Each row is a point. The points of each table are mixes of a few directions, plus a little noise. Count the directions of each table, and those that both share. Where both have some left over, give the other angles between the two spaces (their principal angles), to ten degrees, smallest first.
(in the rows, 128 means zero)

First (4 x 3)
[[118 134 107]
 [111 133 151]
 [115 138  74]
 [167 108 181]]
Second (5 x 3)
[[129 133  54]
 [129 129 108]
 [128 127 166]
 [128 129 117]
 [126 124 194]]
Directions: first 2, second 1, shared 1

First (7 x 8)
[[129 137 133 145 114 138 126 121]
 [122  94 110  60 187  87 137 157]
 [125 114 120 100 153 110 131 140]
 [132 149 139 169  93 153 123 111]
 [135 171 149 212  56 179 118  92]
 [129 129 128 129 127 128 128 127]
 [124 105 116  81 168 100 134 148]]
Second (7 x 8)
[[112 146 143 178 112 139 108  98]
 [106 148 151 183 118 133 116 105]
 [112 133 148 132 146 109 152 154]
 [148 124 102 133  98 158  89  83]
 [179  96  70  59 112 153 104 113]
 [126 119 133  94 155 104 163 173]
 [113 129 148 118 155 101 164 170]]
Directions: first 1, second 2, shared 0; angles 30

First (8 x 12)
[[176 171  69 145 118 155 179  89 150 126 136  99]
 [ 81  70 168 112 137 104  87 160 110 127 138 131]
 [155 128  72 142 111 151 137 103 109 120 133  82]
 [189 121 175 158 108 112 148 140 149 185 108 184]
 [176 156  93 120 112 161 148 115 120 140  98 138]
 [ 70 120 125  90 154 128 107 139 120  94 140 113]
 [ 98 109 158 113 145 109 128 147 147 129 144 137]
 [ 80 148 163 144 141 106  94 128 123 102 130 140]]
Second (9 x 12)
[[ 89 118 140 136 150 102 143 126 164 110 173 102]
 [181 127  97 153 107 140 159 110 135 147 134 108]
 [121 140 129 115 121 143  90 134  87 121  91 149]
 [ 98 123 165  95 146 118 113 154 132 130 115 165]
 [ 67 128 127 147 149 103 119 115 141  85 174  82]
 [120 115 146 123 142 110 154 136 166 135 153 129]
 [166 128  74 184 109 132 167  87 144 123 170  60]
 [132 134 147  96 124 142  99 150  98 140  80 177]
 [177 138 126 105 103 161 107 142  84 159  61 180]]
Directions: first 5, second 3, shared 3

First (9 x 20)
[[143 117 140 125 120 146 115 148 131 125 130 136 138 139 136 130 117 145
  116 149]
 [133 125 195  93  88 169 129 169 127 133 159 153 167 170 154 128  85 137
  112 153]
 [134 101 194  91  74 184 126 180 130 128 145 160 169 163 166 112  88 143
  120 146]
 [148 126   7 174 217  70 121  79 148 140 101  90  92  48  78 157 157 117
  133 114]
 [138 145 124 156 136 120 106 119 114 106 110 119  98 148 122 142 156 156
  111 158]
 [118 164 116 127 149  94 148  98 128 145 148 116 125 120 104 147 126  97
  130 114]
 [105 121  90 135 143 102 146 100 132 132 110 119 111  91 123 107 152 101
  161  80]
 [130  86 161 109  87 175 119 169 131 118 113 150 144 138 165  98 115 147
  136 126]
 [105 169 125 139 141  91 149  87 114 128 135 112 103 138 110 134 153 106
  135 110]]
Second (11 x 20)
[[105 149 123 151 126 105 132  96 107 106 103 117  85 138 127 113 176 130
  142 111]
 [104 210 238 115  77 128 140 122  84 112 166 136 118 232 138 141 134 135
  101 161]
 [181 103  99 126 164 145 100 162 158 150 146 129 167 102 110 171  79 146
   91 177]
 [139 103 139  98 119 152 133 158 147 151 152 143 172 117 137 129  82 117
  126 128]
 [ 96  94 105 119 115 125 151 116 133 129 105 132 122  92 145  81 146 101
  176  64]
 [125 144 115 152 139 111 121 108 116 112 110 116  97 133 119 131 159 138
  127 132]
 [152 166 149 143 139 125 107 130 117 121 143 121 122 165 112 168 125 154
   87 184]
 [159 129 106 144 156 127 105 135 137 130 129 120 130 121 110 159 119 147
  101 165]
 [104 152 150 133 111 117 138 110 108 114 122 126 105 153 134 115 155 125
  138 115]
 [151  95 109 114 141 145 122 153 153 148 139 135 162  99 126 137  91 126
  122 135]
 [ 92  61  75 114 121 128 157 119 147 137  93 134 129  56 150  62 143  89
  196  36]]
Directions: first 4, second 3, shared 3

First (8 x 32)
[[ 97 153 120 150 159 165 174 129 155 110 107 115 120 133 105 111 135 155
  137 144 131  95 158 128 112  64 146 157 132  73 160 156]
 [167  69 146  85  85  81  72 137  99 156 172 157 152 121 191 160 147  87
  103 135 125 189  83 143 125 220 103 100 110 202  62  89]
 [112 113 138 112 170 139 158 146 163 117 129 157 136 125 138 120 133 123
  112 151 112 115 121 141 105 112 112 122 153 124  86 126]
 [100 163 124 143 188 155 173 132 165 101  95 134 111 127  78  95  95 144
  135 119 110  72 146 118 132  69 121 121 173  97 137 143]
 [142 123 131 121 118 111 108 125 115 134 134 133 128 126 129 131 117 117
  126 115 124 136 115 124 140 155 118 110 131 153 117 116]
 [131 102 136 110 127 121 125 138 133 133 144 145 141 126 158 137 145 117
  114 146 125 146 114 141 112 147 120 125 125 143  95 119]
 [106 147 122 143 152 154 161 128 149 115 112 120 122 131 110 115 131 147
  135 137 129 103 148 127 119  83 140 147 134  90 150 148]
 [168 154 107 160  25  97  53  86  45 159 134  63 114 133 116 153 123 135
  161  78 168 166 140 102 178 175 162 141  65 143 216 128]]
Second (8 x 32)
[[117 107 133 129 177 139 184 144 190 120 126 160 148 105 145 143 122 131
  115 135 123 117 141 150 102  95 111 133 142 101 111 122]
 [110 141 128 117  89 148  96 126  77 128 136  96 113 171 131 103 183 137
  132 177 137 139 118 120 114 131 166 158 103 124 132 156]
 [126 157 124 145 166 127 145 122 148 113 101 134 113 115  80 110  73 132
  138  87 112  87 137 112 156 105 108  99 167 127 140 124]
 [128 168 123 144 165 124 133 118 136 111  96 131 104 120  64  99  60 129
  141  77 106  80 133 104 170 112 105  88 179 138 139 124]
 [109  80 139 116 180 149 200 157 206 122 142 172 165 107 183 155 159 130
  103 171 126 135 139 169  69  92 115 153 127  89  90 124]
 [175  86 122 143  78  87 115 116 132 164 155 128 163  87 182 202 123 118
  129  88 162 185 140 148 136 172 122 137  71 134 161  95]
 [131 125 137  99  96 120  75 129  76 133 143 122 116 158 133 106 153 113
  121 153 119 145  93 118 131 172 134 116 129 173  92 129]
 [128 158 120 131  74 130  75 110  59 133 127  83 103 162 107 105 150 135
  145 136 140 136 122 104 147 145 161 140 105 139 158 148]]
Directions: first 3, second 4, shared 3
